Each row of a before or after table is a point. The points were changed in one or more steps. Then noise was added and the rows were shuffled. The steps act on how far a point lies along the listed directions, d1 being the first. Name the steps. A step turns or swaps two directions, mirrors them in a line or flattens them onto one, adds a multiple of one to another, or multiplies one. Angles are multiples of 10 degrees, from the lower direction toward the higher: turns from -170 to 170, lines from 10 to 170 but not 90. Use the fewest steps. Two steps may share a direction if one is a turn and the other turns, adds or multiplies; they go together, in the order done. Otherwise the lowest direction goes first.

Directions:
(1): [-0.046, 0.013, -0.039]
(2): [-0.017, -0.060, 0.000]
(3): [-0.038, 0.011, 0.048]
Before, 11 rows:
[[0.004, 0.036, 0.014],
[-0.003, 0.060, 0.014],
[-0.023, 0.001, -0.021],
[-0.046, 0.018, -0.032],
[-0.007, 0.059, -0.006],
[-0.040, 0.024, 0.006],
[0.039, -0.027, 0.016],
[0.047, -0.036, 0.053],
[-0.038, 0.044, -0.053],
[0.061, -0.041, 0.010],
[-0.048, 0.062, 0.013]]
After:
[[-0.018, -0.032, 0.012],
[-0.047, -0.015, -0.057],
[0.070, 0.007, 0.028],
[0.047, 0.009, 0.061],
[-0.037, -0.050, 0.010],
[0.044, -0.007, 0.025],
[-0.042, 0.014, -0.040],
[-0.017, 0.010, -0.016],
[-0.071, -0.028, 0.006],
[-0.036, -0.041, -0.009],
[-0.053, -0.006, -0.005]]
Steps: turn d1 and d3 by -10 degrees; multiply d2 by -1

Directions:
(1): [-0.036, -0.030, -0.005, -0.062, -0.019, 0.036]
(2): [0.043, -0.015, 0.048, -0.010, -0.056, -0.009]
(3): [0.028, 0.014, -0.040, 0.024, -0.031, 0.059]
(4): [0.052, -0.054, -0.019, -0.013, 0.040, 0.002]
(5): [-0.022, -0.034, 0.046, 0.044, 0.017, 0.041]
(6): [-0.025, -0.048, -0.035, 0.033, -0.036, -0.033]
Before (10 x 6):
[[-0.018, -0.065, 0.000, 0.006, 0.052, 0.012],
[0.025, 0.056, -0.011, -0.005, -0.028, -0.010],
[0.035, 0.020, -0.016, -0.017, -0.057, 0.007],
[-0.038, -0.101, 0.013, 0.022, 0.024, -0.002],
[-0.051, -0.038, -0.014, 0.039, 0.022, -0.005],
[0.028, -0.010, 0.063, 0.029, -0.008, 0.003],
[0.012, 0.015, 0.096, -0.012, -0.046, -0.004],
[0.001, 0.009, 0.074, -0.033, -0.010, 0.007],
[0.022, 0.025, 0.054, 0.001, -0.028, 0.044],
[0.008, -0.048, 0.010, 0.021, 0.042, -0.032]]
After (10 x 6):
[[-0.015, -0.083, -0.081, 0.020, 0.037, 0.032],
[-0.023, 0.002, -0.072, 0.020, 0.006, 0.004],
[-0.004, -0.030, -0.033, 0.040, 0.015, -0.022],
[-0.037, -0.038, 0.054, 0.000, 0.017, -0.007],
[-0.051, -0.023, 0.085, 0.038, -0.004, 0.004],
[0.035, 0.006, 0.045, -0.009, -0.028, 0.031],
[-0.033, 0.001, 0.042, 0.055, 0.020, 0.010],
[-0.001, -0.056, -0.064, -0.007, 0.052, 0.005],
[-0.026, 0.013, 0.066, 0.004, 0.030, 0.027],
[0.012, 0.048, 0.049, 0.002, -0.036, -0.010]]
Steps: add 1 times d1 to d4; turn d2 and d5 by 60 degrees; turn d3 and d6 by -60 degrees

Directions:
(1): [-0.027, 0.024, -0.036, -0.026, 0.078, -0.022, 0.027, 0.018, -0.026]
(2): [0.049, -0.015, -0.065, 0.009, -0.004, 0.025, -0.007, 0.060, 0.017]
(3): [0.013, 0.058, 0.014, 0.006, 0.038, 0.027, -0.070, -0.006, 0.027]
Before:
[[0.004, -0.023, -0.020, 0.014, -0.038, 0.010, -0.033, -0.008, 0.036],
[-0.019, 0.012, 0.048, 0.006, 0.002, -0.012, -0.001, -0.041, -0.013],
[-0.042, 0.006, 0.002, -0.037, 0.074, -0.042, 0.070, 0.019, -0.040],
[0.001, -0.011, 0.018, 0.005, -0.010, 0.017, 0.021, -0.010, 0.004],
[-0.008, -0.045, 0.049, 0.007, -0.025, -0.011, 0.034, -0.033, -0.029],
[0.020, 0.000, -0.131, -0.010, 0.028, -0.007, 0.062, 0.074, -0.026],
[-0.038, -0.005, 0.057, -0.008, -0.053, -0.019, 0.018, -0.026, -0.017],
[0.076, 0.047, -0.037, 0.030, 0.018, 0.076, -0.127, 0.068, 0.076],
[-0.014, -0.009, 0.013, -0.008, -0.024, -0.019, 0.047, -0.022, -0.032],
[0.019, 0.006, 0.030, 0.025, -0.014, 0.006, -0.041, -0.009, 0.023]]
After:
[[0.007, 0.028, 0.042, 0.005, 0.051, 0.018, -0.042, -0.020, -0.009],
[0.004, 0.019, 0.013, 0.000, 0.026, 0.019, 0.010, -0.013, 0.010],
[-0.014, -0.074, -0.097, -0.017, 0.018, -0.030, 0.094, 0.078, -0.035],
[-0.014, -0.004, -0.018, -0.004, 0.044, -0.029, 0.020, 0.019, -0.018],
[0.065, -0.003, -0.026, 0.040, -0.096, 0.043, -0.044, 0.012, 0.041],
[0.007, 0.047, 0.034, 0.006, -0.002, 0.016, -0.032, -0.021, -0.003],
[-0.037, 0.054, 0.037, -0.012, 0.022, -0.007, -0.027, -0.008, -0.019],
[-0.022, 0.006, -0.044, -0.019, 0.038, -0.011, -0.006, 0.006, 0.008],
[-0.018, 0.012, 0.029, 0.002, 0.019, -0.013, 0.014, -0.024, -0.013],
[0.023, -0.019, 0.084, 0.030, -0.080, 0.023, -0.025, -0.020, 0.036]]
Steps: turn d1 and d3 by -160 degrees; multiply d2 by 0.7

Directions:
(1): [-0.034, -0.024, 0.019, 0.009, 0.077, -0.015, 0.003, 0.019, 0.062, 0.030, 0.025]
(2): [0.007, -0.055, -0.040, 0.048, 0.018, 0.014, -0.002, 0.067, -0.032, -0.015, -0.029]
(3): [-0.011, 0.036, 0.048, -0.019, -0.011, 0.034, -0.047, 0.063, 0.027, -0.032, -0.026]
(4): [-0.054, -0.016, -0.067, -0.043, -0.019, -0.030, -0.023, 0.000, 0.030, -0.043, 0.002]
Before, 9 rows:
[[-0.027, 0.017, -0.013, -0.046, -0.081, 0.020, -0.055, 0.083, -0.016, -0.051, -0.025],
[-0.036, -0.033, -0.050, -0.017, -0.008, 0.005, -0.002, -0.023, -0.039, -0.023, -0.003],
[-0.066, 0.020, -0.068, -0.066, -0.023, -0.056, -0.028, -0.039, 0.056, -0.011, 0.019],
[0.058, 0.000, 0.038, 0.042, 0.030, 0.015, 0.026, -0.015, -0.059, 0.038, 0.003],
[0.061, -0.040, -0.003, 0.065, 0.035, 0.027, 0.005, 0.044, -0.020, 0.009, -0.042],
[-0.016, -0.046, -0.062, -0.008, 0.022, -0.026, 0.019, 0.014, 0.019, -0.013, -0.005],
[0.034, 0.022, 0.040, 0.028, 0.013, 0.013, 0.016, 0.005, -0.034, 0.031, 0.009],
[-0.008, 0.029, 0.062, -0.029, 0.041, -0.029, 0.005, -0.047, 0.060, 0.032, 0.030],
[0.033, 0.072, 0.119, 0.028, 0.043, 0.014, 0.015, -0.011, 0.016, 0.060, 0.022]]
After:
[[0.042, 0.019, 0.035, 0.008, 0.004, 0.024, -0.013, 0.008, 0.013, 0.004, -0.029],
[0.036, 0.071, 0.087, 0.021, -0.030, 0.042, -0.032, 0.057, -0.025, -0.019, -0.032],
[0.040, 0.016, 0.010, -0.004, -0.043, 0.001, -0.010, -0.006, -0.039, -0.022, -0.027],
[-0.039, -0.037, -0.020, -0.008, 0.036, -0.001, 0.022, -0.043, -0.015, 0.013, 0.017],
[-0.023, -0.023, -0.103, -0.013, -0.016, -0.058, 0.013, -0.049, -0.003, 0.011, 0.013],
[0.041, 0.026, 0.077, 0.022, 0.034, 0.037, -0.005, 0.019, -0.023, 0.031, -0.006],
[0.021, -0.016, -0.048, -0.011, -0.014, -0.023, 0.039, -0.034, -0.018, 0.000, -0.001],
[-0.089, -0.024, -0.038, -0.055, 0.006, -0.033, -0.030, 0.050, 0.067, -0.012, 0.028],
[0.018, 0.032, 0.051, 0.016, 0.017, 0.026, -0.008, 0.036, -0.014, 0.012, 0.001]]
Steps: multiply d1 by -1; multiply d2 by 0; turn d3 and d4 by 40 degrees

Directions:
(1): [-0.023, -0.083, 0.008, 0.022, 0.044, -0.012, 0.014, 0.008, 0.054, 0.036, 0.026, -0.043, 0.001, 0.030]
(2): [-0.045, -0.024, -0.026, 0.046, 0.022, -0.012, -0.010, 0.019, -0.038, -0.025, -0.070, 0.040, 0.012, 0.053]
(3): [-0.012, 0.038, 0.007, -0.047, -0.026, -0.024, 0.019, 0.021, 0.056, 0.032, 0.002, 0.050, -0.007, 0.073]
(4): [0.017, 0.034, 0.032, 0.067, -0.030, 0.027, 0.009, 0.088, 0.020, 0.007, -0.013, -0.029, 0.006, -0.002]
(5): [-0.003, -0.024, -0.055, 0.030, -0.034, 0.015, 0.038, 0.000, 0.053, -0.065, 0.031, 0.042, -0.013, -0.023]
Before, 12 rows:
[[-0.014, 0.012, 0.030, 0.028, -0.007, -0.012, 0.020, 0.062, 0.071, 0.033, -0.011, -0.017, -0.020, 0.034],
[-0.038, -0.040, 0.018, 0.020, 0.005, -0.010, 0.014, 0.022, 0.031, 0.031, -0.023, -0.015, 0.010, 0.065],
[0.003, 0.064, 0.040, 0.012, 0.000, -0.009, -0.053, 0.032, -0.079, 0.024, -0.060, -0.011, 0.019, 0.045],
[-0.015, 0.027, -0.032, -0.118, -0.001, -0.003, -0.017, -0.077, -0.058, -0.026, -0.040, 0.085, -0.024, 0.034],
[-0.012, 0.029, -0.047, -0.002, -0.026, 0.000, -0.019, -0.017, -0.002, -0.029, -0.032, 0.065, -0.011, 0.020],
[-0.033, -0.041, 0.014, 0.049, 0.014, 0.006, 0.026, 0.054, 0.053, 0.011, -0.015, -0.001, 0.015, 0.073],
[0.023, 0.066, -0.013, 0.074, -0.030, 0.025, -0.001, 0.045, -0.049, -0.048, -0.025, 0.014, -0.024, -0.059],
[0.008, 0.057, 0.005, 0.036, -0.068, 0.042, 0.005, 0.050, -0.008, -0.053, -0.032, 0.029, -0.001, -0.011],
[0.005, 0.061, -0.051, -0.011, -0.033, -0.019, 0.004, 0.008, 0.002, -0.032, -0.027, 0.079, -0.004, 0.009],
[0.009, 0.063, -0.030, 0.012, -0.044, 0.013, -0.004, 0.023, -0.022, -0.044, -0.035, 0.082, 0.003, 0.031],
[0.017, 0.088, 0.021, -0.019, -0.026, -0.010, -0.001, 0.048, -0.053, 0.033, -0.033, 0.018, 0.023, -0.006],
[0.007, 0.060, 0.007, -0.014, -0.023, 0.002, -0.025, 0.016, -0.040, -0.013, -0.074, 0.050, -0.006, 0.024]]
After, 12 rows:
[[-0.024, -0.056, -0.070, 0.013, 0.031, -0.021, 0.026, -0.055, 0.021, -0.046, 0.032, 0.042, -0.040, -0.018],
[-0.007, -0.013, 0.011, -0.014, 0.041, -0.017, -0.028, -0.050, -0.045, 0.007, -0.024, -0.032, -0.015, -0.038],
[0.006, 0.021, -0.008, 0.063, -0.066, 0.054, 0.046, 0.103, 0.058, -0.045, -0.027, 0.037, -0.019, 0.025],
[-0.005, -0.023, -0.050, 0.031, -0.021, 0.018, 0.012, 0.001, 0.013, -0.073, -0.030, 0.050, -0.015, -0.013],
[-0.006, 0.032, -0.057, 0.015, -0.032, 0.001, -0.021, -0.029, -0.054, -0.086, -0.020, 0.066, 0.001, -0.015],
[-0.011, -0.043, -0.057, 0.060, 0.007, -0.005, 0.021, 0.027, 0.046, -0.027, 0.009, 0.017, -0.001, -0.007],
[0.006, 0.000, -0.064, -0.001, -0.021, -0.005, 0.029, -0.017, -0.022, -0.054, 0.016, 0.050, 0.007, -0.066],
[-0.025, -0.031, 0.022, -0.003, 0.056, -0.003, -0.032, -0.033, -0.070, 0.014, -0.048, -0.023, 0.024, 0.023],
[-0.016, -0.065, -0.062, 0.063, 0.008, 0.015, 0.014, -0.001, 0.021, -0.056, 0.006, 0.035, 0.000, 0.012],
[-0.022, -0.001, 0.025, -0.001, 0.005, -0.005, -0.024, -0.015, -0.061, 0.015, -0.052, -0.018, 0.020, 0.020],
[-0.030, -0.087, -0.043, 0.005, 0.009, 0.013, 0.012, -0.052, 0.018, -0.060, 0.018, 0.018, -0.009, -0.015],
[-0.019, -0.031, -0.041, 0.064, -0.004, 0.013, -0.002, 0.019, 0.043, -0.018, -0.014, 0.020, -0.005, 0.020]]
Steps: turn d1 and d5 by -90 degrees; multiply d3 by 0.4; turn d3 and d4 by 150 degrees

Directions:
(1): [-0.003, 0.034, 0.002, 0.029, -0.056, 0.018, 0.027, -0.007, 0.038, -0.025, 0.016, -0.055, 0.002, 0.016, -0.063, -0.021, 0.065, -0.068, -0.017, 0.008]
(2): [0.023, 0.018, -0.036, -0.066, 0.004, 0.034, 0.011, 0.001, -0.009, -0.051, 0.040, -0.018, 0.023, 0.018, 0.012, -0.084, -0.013, 0.047, -0.054, -0.002]
(3): [0.026, 0.051, 0.031, -0.003, -0.034, 0.032, 0.009, -0.027, -0.097, 0.016, 0.006, -0.008, -0.057, 0.040, 0.011, -0.012, -0.030, -0.025, 0.036, -0.028]
(4): [0.033, -0.012, -0.019, 0.044, 0.003, 0.028, 0.089, 0.054, 0.011, 0.012, 0.018, 0.053, 0.019, 0.044, 0.004, 0.014, -0.052, -0.031, -0.025, 0.015]
Before:
[[0.009, 0.019, 0.010, -0.012, -0.026, -0.009, 0.000, -0.011, -0.019, 0.007, 0.003, -0.006, -0.002, 0.011, -0.003, -0.010, -0.001, -0.011, 0.016, -0.002],
[-0.026, 0.016, 0.014, -0.012, -0.026, 0.010, 0.015, -0.039, 0.020, -0.015, 0.022, -0.017, 0.000, 0.007, -0.020, -0.011, 0.032, 0.003, -0.003, 0.001],
[0.027, 0.011, -0.029, 0.047, -0.006, 0.030, 0.059, 0.035, 0.055, -0.002, 0.000, 0.014, 0.020, 0.012, -0.023, 0.017, -0.027, -0.052, -0.045, 0.035],
[0.009, -0.014, 0.004, 0.046, 0.010, 0.003, 0.035, 0.040, 0.030, 0.025, 0.000, 0.016, 0.011, 0.017, -0.031, 0.030, 0.013, -0.056, 0.011, 0.016],
[-0.005, -0.002, 0.010, 0.079, -0.037, -0.012, 0.029, -0.011, 0.026, 0.023, -0.039, 0.006, -0.024, 0.005, -0.047, 0.052, 0.013, -0.092, 0.022, -0.002],
[0.015, 0.007, -0.019, 0.010, -0.029, 0.039, 0.082, 0.029, 0.007, -0.022, 0.038, -0.010, -0.001, 0.035, -0.003, -0.009, -0.011, -0.023, -0.031, 0.012],
[0.020, 0.057, 0.009, 0.005, -0.042, 0.020, 0.016, -0.019, -0.018, 0.010, 0.019, -0.039, -0.063, 0.034, -0.032, -0.023, -0.002, -0.036, -0.009, -0.029],
[0.069, 0.095, 0.085, -0.016, -0.082, 0.059, -0.025, -0.060, -0.214, 0.055, 0.016, -0.019, -0.152, 0.066, 0.028, -0.029, -0.085, -0.053, 0.091, -0.083],
[0.045, -0.002, -0.009, 0.016, -0.010, 0.031, 0.030, 0.044, -0.004, -0.019, 0.017, 0.054, 0.007, 0.036, 0.006, -0.027, -0.047, -0.010, -0.044, 0.022],
[0.034, 0.029, -0.015, -0.007, -0.056, 0.056, 0.054, 0.022, -0.013, -0.019, 0.035, 0.000, -0.009, 0.050, -0.012, -0.022, -0.009, -0.058, -0.025, 0.006],
[0.019, -0.030, -0.053, -0.011, 0.011, 0.034, 0.030, 0.022, 0.012, -0.029, 0.011, 0.012, 0.009, 0.006, -0.002, -0.007, -0.034, -0.018, -0.024, -0.004],
[0.009, -0.032, -0.001, -0.015, 0.032, -0.011, -0.001, 0.024, -0.027, 0.000, 0.001, 0.029, 0.017, 0.014, 0.051, -0.024, -0.080, 0.044, -0.001, 0.013]]
After:
[[0.000, -0.046, -0.013, -0.008, 0.037, -0.020, 0.001, 0.034, 0.013, -0.003, -0.001, 0.030, 0.034, 0.004, 0.041, -0.020, -0.067, 0.043, -0.014, 0.020],
[0.042, -0.003, -0.006, 0.026, -0.006, 0.028, 0.027, 0.047, -0.001, -0.008, 0.012, 0.063, 0.008, 0.032, 0.006, -0.017, -0.049, -0.012, -0.038, 0.021],
[0.014, 0.009, -0.013, 0.016, -0.032, 0.043, 0.079, 0.028, -0.015, -0.013, 0.032, 0.002, -0.013, 0.043, 0.007, 0.006, -0.020, -0.026, -0.018, 0.006],
[0.029, 0.022, -0.016, 0.058, -0.020, 0.036, 0.058, 0.025, 0.039, 0.006, -0.002, 0.008, 0.006, 0.019, -0.025, 0.025, -0.023, -0.065, -0.036, 0.030],
[0.020, -0.030, -0.050, -0.007, 0.011, 0.036, 0.032, 0.023, 0.013, -0.023, 0.009, 0.009, 0.007, 0.009, -0.007, -0.005, -0.033, -0.029, -0.024, 0.000],
[0.062, 0.035, 0.068, -0.051, -0.005, 0.029, -0.061, -0.038, -0.216, 0.071, -0.001, 0.047, -0.130, 0.032, 0.096, -0.001, -0.144, 0.035, 0.089, -0.082],
[0.027, 0.053, 0.017, -0.005, -0.028, 0.020, 0.007, -0.015, -0.045, 0.021, 0.013, -0.020, -0.073, 0.037, -0.003, -0.019, -0.028, -0.016, -0.002, -0.035],
[0.007, -0.005, 0.010, 0.051, 0.002, 0.003, 0.034, 0.029, 0.016, 0.030, -0.001, 0.009, -0.003, 0.016, -0.034, 0.035, 0.017, -0.064, 0.025, 0.011],
[0.039, 0.029, -0.007, -0.009, -0.046, 0.056, 0.050, 0.020, -0.038, -0.005, 0.031, 0.018, -0.019, 0.053, 0.004, -0.007, -0.036, -0.052, -0.012, -0.005],
[-0.002, 0.010, 0.018, 0.073, -0.043, -0.011, 0.017, -0.023, -0.005, 0.030, -0.040, 0.005, -0.040, 0.006, -0.038, 0.051, 0.007, -0.089, 0.036, -0.012],
[0.007, 0.010, 0.009, -0.019, -0.021, -0.007, -0.006, -0.012, -0.024, 0.006, 0.003, 0.001, -0.001, 0.009, 0.006, -0.008, -0.009, -0.004, 0.015, -0.003],
[-0.018, 0.025, 0.017, -0.017, -0.026, 0.015, 0.015, -0.044, 0.001, -0.015, 0.023, -0.014, -0.004, 0.015, -0.016, -0.015, 0.021, 0.001, 0.003, -0.003]]
Steps: turn d1 and d3 by 30 degrees; turn d2 and d4 by 10 degrees
